Each row of a before or after table is a point. One or more steps were done to the points. Then noise was added and the rows were shuffled. The steps act on columns, c1 being the first. Name the steps. A step turns or swaps two columns, mirrors them in a line or flattens them onto one, adds a multiple of one to another, or multiplies or shifts one. Angles are multiples of 10 degrees, from the lower column toward the higher: turns from -170 to 170, lines from 10 to 170 but not 90. Use the fewest steps. Two steps may share a column if one is a turn and the other turns, adds or multiplies; they go together, in the order done. Otherwise the lowest column goes first.

Before:
[[-62,55],
[-62,49],
[41,38],
[-49,47],
[35,-7],
[15,-2],
[-54,12],
[-41,12],
[-1,19],
[-52,17],
[19,3],
[2,84],
[-13,53],
[-41,-7]]
After:
[[19,-4],
[30,-19],
[-47,30],
[30,77],
[-34,26],
[6,53],
[-41,7],
[-39,73],
[-30,61],
[51,22],
[6,17],
[-41,68],
[13,-8],
[-44,34]]
Steps: turn c1 and c2 by -20 degrees

Before (8 x 4):
[[30,23,-9,68],
[-27,-3,22,25],
[7,-8,-16,19],
[-35,-9,-17,3],
[43,-10,-2,23],
[46,6,8,4],
[-4,31,-9,-33],
[-4,2,116,-78]]
After (8 x 4):
[[3,62,7,-5],
[26,-7,6,-4],
[-46,10,5,-2],
[-30,47,-36,21],
[-44,-20,-11,5],
[3,3,120,-71],
[35,-18,-14,9],
[-8,-16,-21,12]]
Steps: multiply c1 by -1; multiply c2 by 2; flatten c3 and c4 onto the line at 150 degrees

Before (10 x 8):
[[-23,22,-19,-20,56,35,-3,-4],
[-25,97,0,-50,11,-20,-11,-1],
[-19,23,13,-58,-9,25,-38,33],
[86,-10,-81,-39,-6,-84,-13,-30],
[31,-13,-3,-16,-25,10,74,-15],
[30,-47,-8,73,-37,-22,48,4],
[-15,18,57,-20,71,27,13,31],
[-32,40,-28,-44,60,24,10,70],
[71,-21,-56,28,-50,-15,10,-50],
[30,67,4,-26,27,37,-11,44]]
After, 10 rows:
[[-4,-1,15,-8,30,33,45,12],
[13,-63,49,-16,-69,-29,-40,30],
[-32,-12,25,-5,-82,36,-43,16],
[-27,13,37,47,-67,-8,-16,-44],
[95,-17,10,-89,28,70,-41,-10],
[25,33,-72,16,47,25,17,16],
[-29,29,32,-39,-94,-28,-20,-14],
[25,-23,-46,-41,69,68,-20,19],
[-40,-15,10,-21,-38,-18,-35,-41],
[-30,9,57,-8,-28,-15,-69,27]]
Steps: turn c1 and c6 by 80 degrees; turn c2 and c8 by -130 degrees; turn c5 and c8 by -120 degrees; turn c3 and c4 by 70 degrees; shift c7 by -30

Before (8 x 11):
[[-17,2,7,-37,-59,3,27,42,-31,6,25],
[72,-21,27,22,-18,82,32,17,3,26,-42],
[36,-34,-42,-21,-20,98,0,-25,-62,39,-39],
[17,-51,47,-9,-22,93,-18,-36,-39,39,-43],
[-13,-3,10,30,-58,-25,11,13,-7,45,9],
[-20,-20,-14,-46,-39,-61,-8,45,12,26,21],
[74,-20,3,-2,-20,-17,32,26,-32,-23,61],
[5,43,21,-38,-66,-43,-22,1,5,12,24]]
After, 8 rows:
[[-22,22,-69,-10,-19,33,6,60,-31,29,-58],
[12,16,3,-8,35,19,17,30,-7,-62,-43],
[-54,-66,-23,36,44,-31,-98,-26,-68,-44,17],
[-2,12,-75,-15,44,-3,-89,47,2,-38,14],
[41,-92,-31,23,40,-50,-88,-40,-36,-42,14],
[9,33,-17,42,25,-4,44,-16,-3,2,-59],
[2,60,24,50,14,8,67,99,11,-26,-40],
[14,74,12,36,32,21,-3,82,-26,4,-54]]
Steps: turn c1 and c3 by -110 degrees; multiply c8 by 2.5; turn c2 and c8 by -40 degrees; multiply c10 by 1.3; turn c4 and c10 by -160 degrees; turn c5 and c11 by 140 degrees; turn c6 and c7 by -110 degrees
